Each point is reached from the start by the listed moves, each made 0, 1 or 2 times, or once backwards (-1), plus a little noise. Is the number of moves made odd or even? Then give how often each move was made.
In the rows, 128 means zero.

Moves:
(1): [124 125 154 124]
(2): [117 107  79 129]
Start: [128 122 134 122]
Points:
[ 99  75  86 116] -> even (2, 2)
[135 143 209 117] -> even (1, -1)
[110  80  11 128] -> odd (-1, 2)

Moves:
(1): [132 123 123 134 107 147 137 117  99 130 127 107 136]
(2): [110 120  86 136 129 115 101 110 138  98 117 154 104]
(3): [125 146  97 138 139 152 153 159 115 150 101 124 141]
(4): [117 115 149 124 120 136 112 143 130 120 145 104 137]
(5): [128 121 119 144 165 146 140 122 130 119 128 162 105]
(6): [130 126 144 155 111 120  90 110 126 138 147 142 129]
(7): [143 117 119 114 148 110  58 108 118 120 135 148 177]
(8): [109 150 117 107 109 119 153 134 125 101 179 130 122]
(9): [118 149 131 105 122 144 145 114 139 121 125 142 119]
(10): [118 167 164 118 113 136  83 134 140  66 136 120  96]
(11): [109 136 135 121 106 126 154 135 136  94 107 149 122]
Start: [124 134 133 150 124 114 133 123 142 116 143 103 125]
Points:
[136 169  53 165 111 157 247 176  44 249 229  55 209] -> odd (1, -1, 2, 0, 0, 1, 0, 2, 0, -1, -1)
[ 58 133  34 179  22 173 205  89 108 151 105  83 104] -> even (2, 2, 1, 1, -1, 1, -1, 0, 2, -1, 0)
[177 120 182 201 158 177 106  78 113 203 136  91 140] -> odd (1, -1, 0, 0, 1, 1, 0, -1, 1, 0, -1)
